Every row gives one point. The window is the flat piece filled in between its corners: a triangle in 3 columns, a solid with four corners in 4, and so on. A path goes straight from each point to the next, and from the last back to the first. After which points does the path pass through the window?
In the rows, 128 means zero.

Window (4 x 4):
[[105 191 169 150]
 [122  72  53  73]
 [173 183 172 152]
 [101  82  98 146]]
Path:
(1): [135 181 178 120]
(2): [ 90 212 150 176]
(3): [123 128  41  88]
(4): [120  65  94  86]
(5): [101  69 100 115]
(6): [120 144  99 201]
(7): [143 164 104 165]
(8): [128 105 153 131]
(9): [ 86 103 164  84]
(10): [154  90  56 159]
(11): [115 135  82 137]
(12): [ 73  88 132 140]
(13): [160 114 150 129]
(14): [130 177  83 110]
(15): [ 81 153 113 193]
(16): [153 145 230 130]
Through the window after points: 3, 5, 7, 13

Window (8 x 8):
[[168 156 164 100 145 130  52  98]
 [137 108 159 162 155 177 147 106]
 [110 153 161 113 110 147 153 153]
 [110 153 104 164 106 166 133 139]
 [ 81  70 177  62 249  82 117 163]
 [151 125 143  86  66 120  71 209]
 [153 132  97 115 127 168 174 139]
 [104  83 141 117 172  96 170 112]]
Path:
(1): [109 100 134  41 147 194 134 120]
(2): [118 115 137 121 152 159 147  98]
(3): [156 142 139 178 174 130 144 177]
(4): [159 120 151 165 159 145 161 231]
(5): [ 70  91 127  73 150 113 131  61]
(6): [108 112 150 130 145 183 138  96]
(7): [154 112 160 159 160 147 139 133]
(8): [128 117 133 150 170 106 172 139]
(9): [ 67  98 128  97 110 179 133 146]
(10): [ 88 113 148 112 124 157 128 132]
(11): [134 132 160 134 158 117 136 136]
(12): [159 152 160 187 124 110  86 203]
(13): [125 115 130  46 151 181 126  83]
(14): [107 122 141  81 138 143 114 115]
(15): [141 142 148 194 154 130 137 190]
(16): [159 141 130 150 126 114 130 160]
Through the window after points: 6, 14, 16

Window (11 x 11):
[[173 159 102 249 126  90 138 147 178  32 127]
 [ 91  88 101 204  96  94 183  64 165  72 138]
 [139 116 189  99  73  98 117  85 130  95 143]
 [166 125 132 172 157 157 177  70 156 116 193]
 [175  78 123 174 140 128 111 112 187 173 160]
 [127 110 143 141 137 155  89  59 162 169  97]
 [ 76 189 131 194 153 163  90 140 122 132 143]
 [179 151 223 165 110 111 130 142 136 138 117]
 [160 140 147 172 158 198 179 155 198 110 131]
 [129 144  97 145 230  71 192 180 127 135  65]
 [135 123 120 158 101 173 125 130  95 178  96]]
Path:
(1): [126 133 164 178 145 151 101 125 124  66 155]
(2): [117 185  89 177 111  87 157 129 170 182  95]
(3): [121 147 117 153 126 157 164 129 203 150 147]
(4): [163 120 151 174 148 147 141 104 138 109 147]
(5): [128 113 132 201 208 134 142 158 125  85  90]
(6): [150 156 121 136 108  81 182 114 165 152 128]
(7): [146 166 109 196 105  89 174 136 189 129 135]
(8): [128 108 125 200 133 125 145 110 143  70 142]
(9): [137 129 135 179 181 148 117 119  80 117 127]
(10): [108 161 130 176 131 142 122 126 173 138 130]
(11): [158 141 122 139 125 121 159 101 165 142 118]
(12): [119  51 189 223 117 163 128 126 134  80 122]
(13): [135 110 144 168 137 174 103 147 122  90 118]
(14): [154 155 110 158  88 122 188  91 144 229 111]
(15): [124 224 106 193 102 110 171 153 177 122 131]
(16): [164  81 120 184 157 139 126 104 153 110 138]
Through the window after points: 1, 3, 5, 9, 13

Window (14 x 14):
[[152  57 115 144 180 109  91 109 154 145 164 117 135 158]
 [135 184 138  89 115  69 140 172 103 115 144  95 117 188]
 [174  74 143 182 166 124  43 138  96 167 142 203 112 142]
 [ 79 208 114  81  96  93  87 159 109 119 111  74 187 136]
 [ 89 148 160 179 151 159 108 101 128 191  67 129  94 120]
 [ 60 141 120 142 192 169 106 126 104 130 126 146 139 135]
 [105 126  77 123  82 106 215 116 167 154 193 147 166   7]
 [ 62 107 159 115 115 147 124 165  94 188  30 147 169 110]
 [110 151 129  73 163 228 157 114 163 150 126 150  94 104]
 [124 119 114 124 133 154 112 106 109  70 169 107  91 108]
 [ 82 108  33 105 163 168  78 109 122 102 162 144  86 145]
 [146 127  79 132 127 137 140  95 139  85 154 145 146 140]
 [ 92 164 103 121 105 166 142 166 162 103 156 113 122 126]
 [115 113  99 151 129 203 164  93 107 180 135  83 142 101]]
Path:
(1): [122 133 110 120 145 141 119 143 116 126 120 111 133 114]
(2): [129 139  85 116 164 114 115 165 115 139 137 101 124  96]
(3): [ 62 127 125 121 113 194 136  80 133 105 157 163 150 169]
(4): [ 93 165 177 122  68 131 108  77 112 144 131 156 131 147]
(5): [110 131 107 132 156 147 122 147 127 147 125 114 123 114]
(6): [116 141  94 127 165 168 154 175 119 130 103 121 120  84]
(7): [ 96 108 144 136  87 146 118  64 153 159 178 138 130 162]
(8): [ 89 126 121 128  72 147 129  77 127 128 192 151 132 154]
(9): [128 122  94 116 165 146 114 152 136 129 106 115 118 114]
(10): [154 131 118 130 157 134 122 146 130 131 110 137 138 129]
(11): [ 43  86 114 132  95 114  74  86  93 148 208 140 102 161]
(12): [129 136 130 104  87 111 120 124 131 128 183 144 128 142]
(13): [107 127  84 171 217 157 150 160 117 160  71 123 127  71]
(14): [174 126  85 138 157 117 132 166 134 120  99 147 125 107]
(15): [ 79 148 125 118 115 140 129  97 123 135 162 116 125 145]
(16): [ 81 138 129 103  69 114 108  83 142 138 180 148  95 180]
Through the window after points: 10, 12, 14

Window (14 x 14):
[[114 118 124 103 107 182 119 156  63  90 102 154 143 185]
 [110 131  67 114 111  89  63 133 136  89 116 178 110 180]
 [112  90   7 146 121 120 189 151 185  57 101 161 136  73]
 [ 76 122 123 154 113 130 126 106 144  45 118 153 105 193]
 [113 142 169 149 135 138 134 163  50 138 101 170 111 147]
 [125 209 180 145  65 153 142  82 110 114 118 181  78 133]
 [109  78 190 129 110 139 129 142 102 127 171  78 149 139]
 [151 162  98 186 104 137 159 157 105 127  61  95 104 120]
 [121 109 164 133 189 154 113  93 100 182  52 142 146  97]
 [ 66 163 129 112 172 125 123  53 121 131 156 152 177 147]
 [163 136 151 145 122 132 164 102 102 179  75 175 126 150]
 [164 133 164 146 146 145 135 161 104  68 132  88 172 145]
 [134 122 120  88 126 103 159 104  84 110  86 152 118 132]
 [ 97 184 144 152 130 155 165  54 192 138 182 150  14 129]]
Path:
(1): [112 119 106 166 101 140 115  99  69  68 153 134 120  99]
(2): [134 123 140 149 140 156 143 102  84 148 102 132 120 129]
(3): [112 161 143 112 125  93 128 138 149 126  75 201 147 157]
(4): [ 50 212 148  97 107 129 184 123 150 136  68 136 125 102]
(5): [170 106 114 172 126 134 116 136  96 100 116 129 122 163]
(6): [124 135 112 150 110 126 152 107  95 106 118 145 136 114]
(7): [119 160 143  76 175 134 134 142 165 157  42 128  81 197]
(8): [ 75 175 121  95 128 130 121 145 165 106 113 149 142 170]
(9): [167  85 138 173 115 122 123 121  56 122 118 137 107 131]
(10): [143  94  91 183 110 120 117 102  73  88  95 135 146 110]
(11): [123 189 123 139 116 140 155 158 139 139  86 120  90 153]
(12): [ 73 117 161 103 127 155 171 165 158 133  66 155 113 134]
(13): [166 157 102 177 113 124 114  82  91 107 149 135  88 131]
(14): [149 126 144 153 104 132 137  89  85  85 112 148 122 134]
(15): [103 124  94 120 129 134 135 175 147 125  96 150 112 157]
(16): [158 161 154 131 147 142 164 172 141 135  66 108 145 174]
Through the window after points: 2, 4, 6, 8, 10, 16

Window (14 x 14):
[[123 178 121 140  99 180 115 122 135  87 208 144  38 134]
 [ 86 192 100 109  64 122 174   7 160 131 118  61 153 113]
 [153 125  48 116 141 182 142  51 178  97 165  64 189 112]
 [158  48 159 127 131 184 185  90 175  69 130 130 136 164]
 [159 110 131  90  50 182 138 125 171 101  81 125  80 105]
 [101 162 109 142 228 130 127 125 131  84  97 145 106  75]
 [176  50  62 146 115 152 176 140 163 172 178 168 102 115]
 [126 117 102  97 191 112 143 160 100  84 149  83 143 122]
 [116 114 164 171 113 171 192 163  83 126 144 118 199 158]
 [155 169 102  72  73 174 189 176 194 126 108  91  98 151]
 [128 136  66 189 188  61 131 101 153 123  73  73 163  97]
 [ 85 113 149 126 147 175 109  94 150 161 139  83  98 115]
 [147 186 121 156 111  85 134  89 112 196  66 147 150 149]
 [190 157 170 136 132  57 176 170 142 138 156 116 173  91]]
Path:
(1): [162 124 160 148 153 172 171 115 100 153 113  85 111 127]
(2): [136 146 113 126 140 154 168 130 125 131 106  75  79 107]
(3): [120 126 129 132 123 103 121 106 167  89 153 167 175 131]
(4): [105 115 110 143 111 127  97 119 150 104 125 135 128 107]
(5): [187 151 147 104 153 175 226  99 113 144 116  67 113 131]
(6): [175 163  65 117 176 150 198 112  79 121 107  83 100  77]
(7): [113 131 138 123 140 126 128 146 171 103 129 127 136 127]
(8): [140  88  49 102  39 115 144 131 220 109 157 166 140 125]
Through the window after points: 6

Window (14 x 14):
[[ 87 131  67 140  55 102 133 111 178 120 112  40 124 126]
 [ 98 159 124 127 156 138 125 102 124  43  69 177 182 225]
 [ 40 153 155 119 147 165 124  78 138  77 164 106 139 200]
 [173 105  75 128 202 158 134 174 159 184 138 123 121 142]
 [174 104 112  89 190  91 171 178 128 162  96 153  82  76]
 [139  95 119 101  73 123 126 120 163  36 139  98 154 180]
 [158 188 146 157 100  57 168 114  65 112 136 143 163 168]
 [145 166  92  95 127 108 119 161  33 198 129 171  86 140]
 [ 76 115 144 180 102  94  71  84 132  95 127 138 123 205]
 [164 168 199 166  96 169 148  97  89  68  69 220 167 180]
 [108 113  95 140 100 100 141 194  92 101 139  80 168  79]
 [189 202 174  98 105  85 132 149  85 118 109 235 229  89]
 [ 93 103  54 149 149 163 113  63 178  28 157  99 121 149]
 [167 122 100  67 151  96 107 144  65 138 125  11 196  28]]
Path:
(1): [109 220 116 144  98 146 140 133 151  73 107  74  36  93]
(2): [174 205  97 172 176 102  92 174 146  74  85 113 164 173]
(3): [ 80  90 152 104  91 125 166  78  97  90 131 154 161 148]
(4): [130  76 123 151 136  58 134  65 111 135 121 186 155 184]
(5): [147 206 124 104 125 138 148 181  96  90 111 109 134 124]
(6): [121 161 146 147 147 126 120 166 134  63  99 157 108 193]
(7): [108 104  95 122  96 108 137  65 111 138 137 137 186 123]
(8): [101  93 146 147  84 115 140  79  90 107 143 197 143 173]
(9): [117 162  99 139 133  96  76 145 158 101 106  52 121 159]
(10): [202 186 134 135 141 158 157 154 135  54  92  98  80 129]
(11): [ 88  67  99  91 171  65 137 136 110 210 145 176 162 119]
(12): [125  89 167 116 106  93 213 100  79 179 131 172 143 132]
(13): [130 154 100 126 123 123  97 146 116 104 133 115 136 134]
(14): [169 194 102 126 203  83  58 129 151  42 122 128 158 180]
(15): [ 98  79 153 125  41 185 205  91  93 151 119 169 128 128]
(16): [146  95 135 131 116 108 137 143  81 108 122 164 212 155]
Through the window after points: 4, 8, 10, 16
